Each row of a before or after table is a point. One or more steps were done to the points. Then noise was added and the rows were shuffled. The steps act on how far a point lies along the listed directions, d1 being the first. Name the steps. A step turns or swaps two directions, mirrors them in a line or flattens them onto one, adds a multiple of one to another, or multiplies one. Angles are multiples of 10 degrees, from the lower direction toward the higher: turns from -170 to 170, lines from 10 to 170 but not 90. Use the fewest steps. Two steps may share a direction if one is a turn and the other turns, adds or multiplies; they go together, in the order done. Otherwise the lowest direction goes first.

Directions:
(1): [ 0.29 -0.01 -0.41]
(2): [0.34 0.28 0.23]
(3): [ 0.22 -0.41  0.17]
Before (13 x 3):
[[ 0.77  0.34  0.24]
 [-0.13 -0.01  0.09]
 [ 0.01  0.32  0.02]
 [-0.25 -0.29 -0.24]
 [-0.05  0.03  0.26]
 [ 0.05 -0.23 -0.18]
 [-0.01  0.06  0.39]
 [ 0.32  0.12  0.41]
 [-0.50 -0.24  0.46]
 [-0.09 -0.32  0.03]
 [-0.16  0.06  0.17]
 [ 0.46  0.56 -0.37]
 [-0.09 -0.51 -0.20]]
After, 13 rows:
[[-0.04 -0.23 -0.35]
 [ 0.23 -0.10 -0.13]
 [ 0.09 -0.23  0.00]
 [-0.15 -0.01  0.38]
 [ 0.24  0.53 -0.15]
 [-0.19  0.20  0.02]
 [ 0.26 -0.31 -0.20]
 [-0.25 -0.03  0.07]
 [ 0.57  0.42  0.66]
 [ 0.18  0.12  0.60]
 [-0.13 -0.03  0.23]
 [-0.51 -0.35  0.20]
 [-0.15 -0.05  0.02]]
Steps: turn d1 and d2 by 30 degrees; add 0.7 times d3 to d2

Directions:
(1): [ 0.09  0.37  0.03 -0.15 -0.37 -0.44]
(2): [ 0.08  0.15 -0.65  0.14  0.15 -0.07]
(3): [ 0.33 -0.03  0.00  0.38 -0.41  0.26]
(4): [-0.52 -0.25 -0.16  0.14 -0.33 -0.10]
(5): [ 0.32 -0.52 -0.09 -0.15 -0.03 -0.30]
Before, 8 rows:
[[-0.23 -0.05 -0.04  0.36 -0.46  0.12]
 [-0.12  0.31  0.06  0.05 -0.36  0.22]
 [-0.06 -0.40 -0.47  0.19  0.26 -0.10]
 [ 0.23 -0.08 -0.15 -0.09  0.20 -0.13]
 [ 0.05  0.56 -0.17  0.58 -0.77  0.32]
 [-0.04 -0.09 -0.45 -0.18  0.58 -0.33]
 [ 0.11  0.02 -0.13  0.06  0.36  0.29]
 [-0.27  0.78  0.05  0.28 -0.04  0.33]]
After (8 x 6):
[[-0.14  0.23 -0.36  0.10  0.30  0.07]
 [-0.56  0.25 -0.35 -0.40  0.82 -0.20]
 [-0.14 -0.07 -0.19 -0.14  0.32  0.05]
 [ 0.06 -0.02  0.01  0.05 -0.06  0.03]
 [ 0.14  0.31 -0.09  0.09 -0.33 -0.17]
 [ 0.32  0.15 -0.19  0.51 -0.24  0.23]
 [ 0.25  0.42 -0.18  0.26 -0.36 -0.21]
 [-0.24  0.07 -0.07 -0.22  0.24 -0.18]]
Steps: multiply d1 by 1.6; turn d1 and d3 by -160 degrees; flatten d2 and d5 onto the line at 150 degrees; multiply d4 by 0
